Rows are points. To make a cloud, some directions were put in groups of two or more. Within a group, all points are equally far from the middle, so they leave a hole (a ring in 2 directions, a hollow ball in 3). The other directions are filled evenly. Then the cloud was stretched, turned, moved and blurred a little. How many holes are there, and how many directions does each take, smallest first?

Cloud, 14 rows:
[[-14  66]
 [ 18  -2]
 [-50  11]
 [ -6  51]
 [-45  22]
 [ -2  20]
 [ 23  10]
 [ 13  22]
 [ 46   4]
 [ 20  22]
 [  9  24]
 [ -1  60]
 [ -3  60]
 [-14  38]]
Holes: 0

Cloud (22 x 3):
[[-46   6 -12]
 [-16 -52 -18]
 [  9 -50 -23]
 [ 16 -36 -33]
 [-32 -21  41]
 [ -2 -15  56]
 [ 16  -7  55]
 [ 30  27 -13]
 [-43  -7  31]
 [  8   2 -44]
 [ -6  29 -30]
 [ 29 -19 -32]
 [-24 -51  19]
 [  1  18 -39]
 [ 24 -43  31]
 [  9 -48 -26]
 [ -2 -58  -7]
 [-21 -52  19]
 [  0 -48 -28]
 [-33 -15  42]
 [-33   0  43]
 [ 39 -29  23]]
Holes: 1 (3)

Cloud, 28 rows:
[[-36  -8  28 -56]
 [ -3   1 -26  28]
 [ 20  25  34 -21]
 [ 27 -20  21 -38]
 [-11 -61 -10  17]
 [-16 -58 -35   5]
 [ -6 -12   6  40]
 [-61 -46   6   2]
 [-60  -2  -2  22]
 [ -1 -45 -31  17]
 [ -6 -38 -44 -40]
 [  6 -29  24  24]
 [-12 -26 -21 -65]
 [-15  41  28 -37]
 [-47   1 -33 -37]
 [-33  19 -22  19]
 [ 22 -18  36 -10]
 [ -1 -45 -10  28]
 [-18 -66  -4  11]
 [  8   5  44   9]
 [-15 -29  16 -63]
 [ 16 -25 -20 -55]
 [-37  19  47 -19]
 [ -5 -28 -22 -63]
 [-11 -62   8  10]
 [ 20 -28  15 -48]
 [-44  10  44   6]
 [ 29 -11 -17 -43]]
Holes: 2 (2, 2)

Cloud, 27 rows:
[[  9 -26 -43  14]
 [ 21 -15  41  -3]
 [ 44  29  11 -26]
 [  7 -21  39   9]
 [ 19  -2   3 -45]
 [ 18 -47  53 -20]
 [-27 -71  44   9]
 [-35   9  52 -51]
 [-16 -28 -30   2]
 [ 10  -1  -5 -37]
 [ -4 -60  19  -2]
 [-25   1  49 -19]
 [ 49 -43  18 -48]
 [-21 -42   1  46]
 [ 49 -44  65  15]
 [ 22  -8 -20 -10]
 [ -2 -55 -41 -43]
 [ 30 -11 -10 -20]
 [-38  12  26  -5]
 [ 13  33 -19  10]
 [-15 -17  31 -18]
 [-11 -58 -10 -17]
 [-11 -33  47 -44]
 [ 30  10  42 -33]
 [  1 -25  26  11]
 [  1 -81  -3  20]
 [ 42   0  -6   4]]
Holes: 0

Cloud, 53 rows:
[[-45  35   8 -34 -42  27]
 [ -9  42  41 -24 -18  63]
 [ 17 -26  26  -1 -22 -24]
 [ 28  40  58  -7   9  37]
 [ -6  16   6 -31  -8  56]
 [-16  59 -13  21  16   1]
 [ 14  -1 -46  -4   9  10]
 [-48  16 -13 -50  17  34]
 [  5  -7 -14 -39 -56  61]
 [-10  -3  18 -15 -12  47]
 [ 52 -15  35  -3 -23 -25]
 [-17  33   4   7 -48  41]
 [-36  33 -26  13  11 -42]
 [ 37  15 -54  18  -2 -14]
 [ 64  -2  24  68 -10  27]
 [  3   7  -6 -27  40  55]
 [ 36 -14  30 -43 -25  25]
 [ 30  15 -25 -56  31  15]
 [-15  -5   9 -48 -47  31]
 [ 56 -28  15  14 -35  -3]
 [-49  31  14 -36   3  32]
 [ 20  30 -21  18  36 -19]
 [ -8  18   4 -25  35  79]
 [-21  -8  38 -28  -8 -39]
 [ 11 -32 -29 -18 -41  43]
 [-11  -1   7 -23 -61  51]
 [ 45   7  17  20 -54  47]
 [-21   7 -52  -5  -2 -27]
 [-12 -57  10 -12 -21  42]
 [ -6  -7 -37  -7 -22  71]
 [ -8 -10   3 -19   0   0]
 [ 43 -28  -6  16 -15 -55]
 [ 14  28 -28   8 -16  -1]
 [ -3 -26 -52   7 -39 -58]
 [-34  30  66 -37 -34  41]
 [  6  41  12 -15  -1 -24]
 [ 60  33   7 -38 -25  47]
 [ 39   8  14  -1   0  -8]
 [-21   0  41 -14  42   5]
 [ 24 -32  -5  27 -45  -7]
 [ 46 -10 -16 -38 -27  74]
 [ 41 -21  15  34 -79  18]
 [ 37  -3 -10  64 -29  35]
 [ 53  23  -5 -25 -19 -24]
 [-27   0  55 -37 -10 -24]
 [ 69  18 -18  -1 -10  51]
 [ 27 -35 -35  23  -8 -44]
 [-37 -22  16  -8  -2  74]
 [ 45  18   1  37  -4  39]
 [-11  -6  -8 -27   4  27]
 [ -4 -35  10  -2 -17 -39]
 [ 39  12  30   2  14  41]
 [  3   9   0  12 -50  15]]
Holes: 0

Cloud (56 x 6):
[[ 10   3   0 -48 -33 -36]
 [ 14  36  -9 -60  29 -19]
 [ 39  -3 -37  35  25   7]
 [  8  -1  31  13  42 -42]
 [ -5  29  39 -18 -29 -49]
 [-38  38  23 -19  19  13]
 [ -1  33  28 -21  20 -67]
 [ 20  23 -23 -24 -46 -18]
 [  3 -49   9 -14  39 -45]
 [ 47  69  -5 -23 -10 -17]
 [ 23   8 -20  71  -3  45]
 [  6  76  27   1 -23  44]
 [-17 -33 -38 -21  35 -14]
 [ 19  82  36  36  -1   9]
 [-30  19  26 -15  28  20]
 [-17 -36 -29  20 -34  20]
 [ 62   7 -17  32  -1 -11]
 [ 37   6  35  39  -5  34]
 [ 10  16 -36  51  30  -8]
 [  6  91   9  28 -21  31]
 [-11 -47  34  10   9 -23]
 [-38 -43   1  31  -8  12]
 [ -3 -49  20 -19  33 -37]
 [ -1  24 -19  14   8  53]
 [ 26  62  -6 -48  17 -21]
 [-15  12  35 -11 -43  15]
 [-38  26 -16  32 -19 -30]
 [ 55 -10 -22  38 -20 -15]
 [ 40  52  23 -48  -8   6]
 [ 21  11  17  53  -2  53]
 [ 56  10 -10  20  26 -16]
 [-18 -14 -32  -2 -41  10]
 [ -2  15 -37 -21  26  16]
 [ 43  47   0 -45 -15   1]
 [-27  41  38  10   3 -40]
 [ 43 -35  18  17 -18 -14]
 [ -8  22  28  48  33  -8]
 [-14 -45  33  -5  20 -24]
 [-41  56  11  -7  10   4]
 [ -2  87   5  34  -3  17]
 [ -7 -60 -35   4  27 -36]
 [ 50  45  12  -1 -36 -32]
 [-34 -37   6  24 -21  19]
 [ 13  62 -15  48 -51  17]
 [-16 -44 -29 -37  11 -31]
 [ -9 -12 -30  39  36  22]
 [ 40   1   6 -31  33   6]
 [  4 -64 -38  23 -14 -16]
 [-17  -9  26  20  40  13]
 [ -3   1  14 -63  39 -27]
 [-18  28   6  56 -48 -11]
 [-15 -49 -22  59 -25  12]
 [ -8 -38 -40   7  41 -13]
 [ 10  45   3 -31  28 -61]
 [ -4  33  42  -5 -36 -40]
 [ 37  -8 -23 -16  31   9]]
Holes: 3 (2, 2, 2)

Cloud, 87 rows:
[[-20  49  40 -64 -16  35   3  31]
 [-56 -43 -43  16  49  10   0  -3]
 [-11 -12  33  -5 -12  18 -31 -38]
 [ 27 -15  15  35  11  10  -8  13]
 [  7 -57  10  24  28  18 -14  22]
 [-56 -37 -15 -49  30  12  35 -46]
 [-13 -26  48  -7 -18  44   9 -10]
 [-60 -46 -29 -33   4  11  30 -23]
 [ 33 -33  21   7  29  20 -47   7]
 [ -1  56  46 -45  24  61  44   0]
 [-37   7 -30   9  27  -8 -10  50]
 [-45 -32   5  24 -21  -8   2 -11]
 [-30  12 -53 -20  11 -37  -3 -11]
 [ -3 -50  27  12  22  15 -35   2]
 [ 18  28  22  -9  -9  21  44   0]
 [ -4  53  16 -29  10  -1 -45  10]
 [ 41 -15  27 -34  32  35 -14 -10]
 [-12 -43  33  -4 -44  -4  10  -3]
 [-43   3 -10 -30 -22   0 -15 -31]
 [-24  11  -3 -77 -20 -25  11  18]
 [-50 -36  26 -21  40  57  -4  -5]
 [-25  12 -47  -6  72  13 -16  15]
 [ 30 -10  47 -17 -23  16 -11  23]
 [ -8 -54  27 -41  22  40 -34  -7]
 [  1   0  13  29  -9  21   8 -57]
 [-26 -43 -49  11  53  10 -24 -37]
 [-34 -10 -21 -35  17   0 -19 -51]
 [  6 -21 -16  19 -11  42 -16  -1]
 [-19 -30   2   5  57  29 -32 -41]
 [-54  10 -30 -58  48  77  11 -10]
 [ 32   6 -35 -28  43  39 -18  38]
 [-51  -4 -33  -7  56  20  11  22]
 [-24  23 -35 -42  74  39  31 -12]
 [ -5  -8  12  11 -19   8  -7 -56]
 [-21 -35 -15 -48   0  47  -6 -37]
 [ 11 -17 -10  18  -7  50 -23   9]
 [-53 -14  13  -4  49  77   5 -21]
 [ 12 -18  13  39  -2  20 -41  -3]
 [ 22  27  21 -39 -21  71  -2  46]
 [-33   6  -6 -99  31  44 -11  19]
 [ 38 -19  -4 -33  37  29   9 -37]
 [-32   6 -18 -54  56  12   0 -11]
 [-18  30 -11 -48  47  18 -45 -28]
 [ -4 -42 -10 -14 -31  25  12   1]
 [ 20 -17   3   3  49  -3  17  41]
 [ 13  31  28 -29  11  90  39  17]
 [-62 -22 -28  40  34  19  28 -27]
 [ 12 -38 -35  -9  23  33   1 -36]
 [ 21  31 -19 -33  64   0  35 -42]
 [  0  47  18 -47  26  -3  32 -31]
 [ 17   8 -11 -18  15  57  22  37]
 [ 24  -5 -18 -34  54 -16   9  14]
 [ 14  -2   5  40  30  61 -18 -23]
 [-45 -22 -40 -29  28  -9  15  55]
 [ 23   9  -7 -56  36   7  48 -23]
 [-59  18  41 -58 -16  42  22 -36]
 [-55  -3  -5 -71  59  62  25 -21]
 [ 34   7 -16 -40  49  -3 -11  10]
 [ -4  26 -47 -33  52  21  53 -18]
 [-19  -8  16   7 -13  66 -30  -6]
 [ 12  36  -6 -21  18  77  44   9]
 [  6  -9  36   3 -13  54 -33  -4]
 [ 14   9 -35   1  11   2  -5  57]
 [ 28  26  35 -57  13   7   2   9]
 [-24   5 -44 -43  49  18 -29  28]
 [ 39  18  19 -53 -41  25  -8   6]
 [-23   2 -20  -7  60 -44 -17 -21]
 [-48  19 -10 -51 -17  49  -7 -37]
 [  7 -32  28 -14  25  48 -64  -4]
 [ 51  25   1 -57  37  34 -33   0]
 [-19 -17 -35  30  24  54  16 -48]
 [-11  10 -45 -15  55  10 -23  44]
 [ 37  40  22 -59   0  17   7 -17]
 [ 45  28   2 -50  34   9 -31   2]
 [-29  23 -49 -35  33  -4  27 -24]
 [ 34  26  27   3  25  -4  16  -9]
 [ 44 -17   6  19  46  21 -37   8]
 [-32 -13 -18 -15  60 -28 -23  -1]
 [-42 -11 -17 -53  43  59   2 -55]
 [ 20 -10   1 -41 -32  44   6 -17]
 [-27 -10   4 -42 -30   6 -46 -26]
 [-46   8 -19 -19 -14  26  -3 -43]
 [  7  36   5  -8  50  53  25  21]
 [ 13 -29 -11   8 -24   7  22  11]
 [-30 -41   7 -11  35   2 -59   4]
 [ 36   8  19 -19 -12   1  23 -39]
 [ 15 -35 -17 -19  32  27 -15 -51]]
Holes: 2 (2, 3)
